Each point is reached from the start by the listed moves, each made 0, 1 or 2 times, or once backwards (-1), plus a little noise. Say if it took an odd or an even number of moves. Then give how often each move was made.
(in the rows, 128 means zero)

Moves:
(1): [148 118 181 118 105]
(2): [126 138 121 106 119]
(3): [117 127 127 104 115]
Start: [131 132 128 131 131]
Points:
[184 111 236 136  99] -> odd (2, 0, -1)
[147 120 224  41  50] -> odd (2, 1, 2)
[162 122 182 146 122] -> even (1, 0, -1)
[112 141  75 142 154] -> odd (-1, 0, 0)
[144 129 218  20  41] -> even (2, 2, 2)

Moves:
(1): [116 129 113 117 103 112 137 145 112 122]
(2): [117 126 133 129 110 128 161 120 118 137]
(3): [114 137 142 144 132 160 117 137 120 133]
(4): [154 133 143 118 145 144 135 141 118 112]
(5): [123 141 159 129 123 132 136 119 156 127]
(6): [128 148 104 107 120 135 147 115 126 112]
(7): [149 134 118 141 119 129 121 120 122 133]
(8): [114 150 116 124 154 111 131 137 149 152]
Start: [149 140 140 135 136 111 146 119 118 134]
Points:
[ 93 144 145 137 160 131 131 224  63 154] -> odd (2, 0, 2, 1, -1, -1, -1, 1)
[ 91 206 193 201  91 150 192  83 156 212] -> even (0, 2, 2, -1, 2, 0, 2, 1)
[ 80 154  89 109 128  89 153 188  76 146] -> even (2, 0, 1, 0, -1, 0, -1, 1)
[ 60 118  85 106  16 115 225 126  21 114] -> even (2, 2, 1, -1, -1, 1, -1, -1)
[158 168  85  84 105 136 249  97  57 108] -> even (0, 2, 0, 1, -1, 2, 0, 0)
[108  95 103 142  37  91 204 110  43 137] -> even (1, 2, 0, -1, -1, 0, 0, -1)

Moves:
(1): [134 125 146 141 127 141 108 128 129 118 130 134]
(2): [128 137 118 127 140 148 126 123 128 118 105 129]
(3): [119 129 123 142 107 124 118 110 112 136 118 136]
(4): [137 119 128 141 129 125 134 146 149 145 122 141]
(5): [110 111 125 123 131 132 115 122 145 133 131 145]
(6): [117 105 133 121 129 117 139 133 117 111 127 124]
(7): [126 129 129 129 135 126 134 120 120 144 127 134]
(8): [149 101  99 120 124 136 137 113 130 128 135 129]
(9): [143 115 132 112 117 130 134 114 126 130 129 110]
(10): [134 120 133 100 127 113 111 131 110 127 117 125]
(11): [139 121 135 129 119 142 130 142 128 134 124 140]
(12): [136 133 111 155 117 146 102 158 137 152 128 115]
Start: [129 124 126 114 138 120 125 139 114 117 136 125]
Points:
[249  22 100 113  74 179  87 134  86 124  95  98] -> even (2, 1, 1, 1, -1, 1, 0, 2, 2, 1, 1, 1)
[ 61  48 113 116 124 104 132  86 126  97 148 132] -> even (0, 0, 1, 0, 2, 2, 0, 0, 1, -1, -1, 0)
[196  22 113  95 111 143  43 170  95 112  99  63] -> even (2, 1, 0, 1, 0, 2, 0, 1, 2, 2, -1, 2)
[ 93  82 170 114 161 114  86 113  97  87  91 204] -> odd (2, 1, 1, 1, 1, 1, 1, 0, -1, 1, 0, -1)
[227  26  91  69 118 183 150 136  81  65 138  48] -> odd (1, 1, -1, -1, -1, 2, 0, 2, 2, 0, 1, 1)
[129 198 113 140 189 160 165 103 114 101  97 153] -> even (0, 2, 0, 0, -1, -1, 1, 0, -1, -1, 0, -1)
[ 89 106  66 169  95 166  35 107 124 192 106 123] -> even (0, 1, 2, 0, 2, 0, 1, 0, 1, 0, -1, 2)
[163  87 173  35 144  48 147 176 112 198 129 101] -> even (-1, -1, -1, 2, 0, 0, 2, -1, 2, 2, 0, 0)

Moves:
(1): [118 125 127 129 117 133 123 134 125 142 138 136 140 123 129 134 133 126
 130 130 130]
(2): [134 127 124 131 137 135 124 131 133 130 128 125 139 128 133 124 133 130
 134 128 132]
(3): [135 129 132 126 116 142 131 127 127 121 127 120 129 126 135 112 125 125
 120 125 116]
(4): [133 121 125 139 124 132 120 117 121 122 131 116 135 129 130 131 128 126
 139 144 150]
(5): [121 132 115 127 115 143 127 120 137 132 122 130 127 135 112 140 123 116
 125 137 149]
(6): [122 135 110 126 112 101 124 113 130 140 144 120 116 139 108 118 140 143
 119 113 123]
(7): [128 145 128 154 128 131 121 134 116 125 132 121 125 133 132 130 122 132
 144 118 125]
(8): [138 130 120 143 123 132 121 123 126 114 131 138 125 141 126 121 144 120
 127 117 126]
(9): [125 133 131 131 133 131 136 127 133 127 129 120 120 121 134 126 132 123
 125 126 123]
(10): [132 135 128 128 123 127 123 139 126 128 116 130 120 121 118 126 128 121
 133 129 129]
(11): [129 111 144 140 143 120 134 134 132 135 115 117 126 139 123 125 146 142
 114 144 129]
(12): [127 132 117 122 122 123 142 124 125 127 124 121 132 124 136 136 133 125
 124 115 124]
(13): [128 113 127 135 133 126 127 122 127 139 127 129 138 115 122 121 123 134
 116 116 114]
(14): [124 136 127 140 124 117 117 134 131 131 129 133 131 135 129 126 121 122
 131 131 128]
(15): [127 105 121 139 129 128 121 131 122 122 147  92 123 142 143 135 131 129
 144 116 130]
(16): [138 115 126 138 129 128 133 128 125 136 130 121 120 136 135 130 131 133
 132 131 124]
(17): [110 140 119 119 113 133 123 120 127 122 111 132 111 123 137 130 123 122
 134 118 137]
(18): [142 126 136 134 137 131 117 122 113 137 128 114 125 127 138 117 127 126
 123 115 115]
Start: [122 116 131 141 136 122 110 127 146 128 129 130 146 127 146 142 131 122
 121 136 122]
Points:
[158  67  82 111 112  75 159 116 163 164 139  62 156 159 118 139 200 178
 106 171 147] -> odd (0, 2, 1, 1, 0, 2, -1, -1, -1, 1, 1, 2, -1, -1, 0, 2, -1, -1)
[163  33 122 154 119 194  92  62  91 121 136  38 173  87 243 114  98  91
 119  86  97] -> even (0, 0, 2, 2, 0, -1, -1, 0, 0, -1, -1, 1, 2, 0, 1, 1, 1, 2)
[130  40  26 249  72 156  31  82 116 142 204  81 204 179 199 170 142  87
 195  83 167] -> even (2, 2, 0, 2, 1, 0, 0, 2, -1, -1, -1, 1, 2, 2, 2, 2, 1, 0)
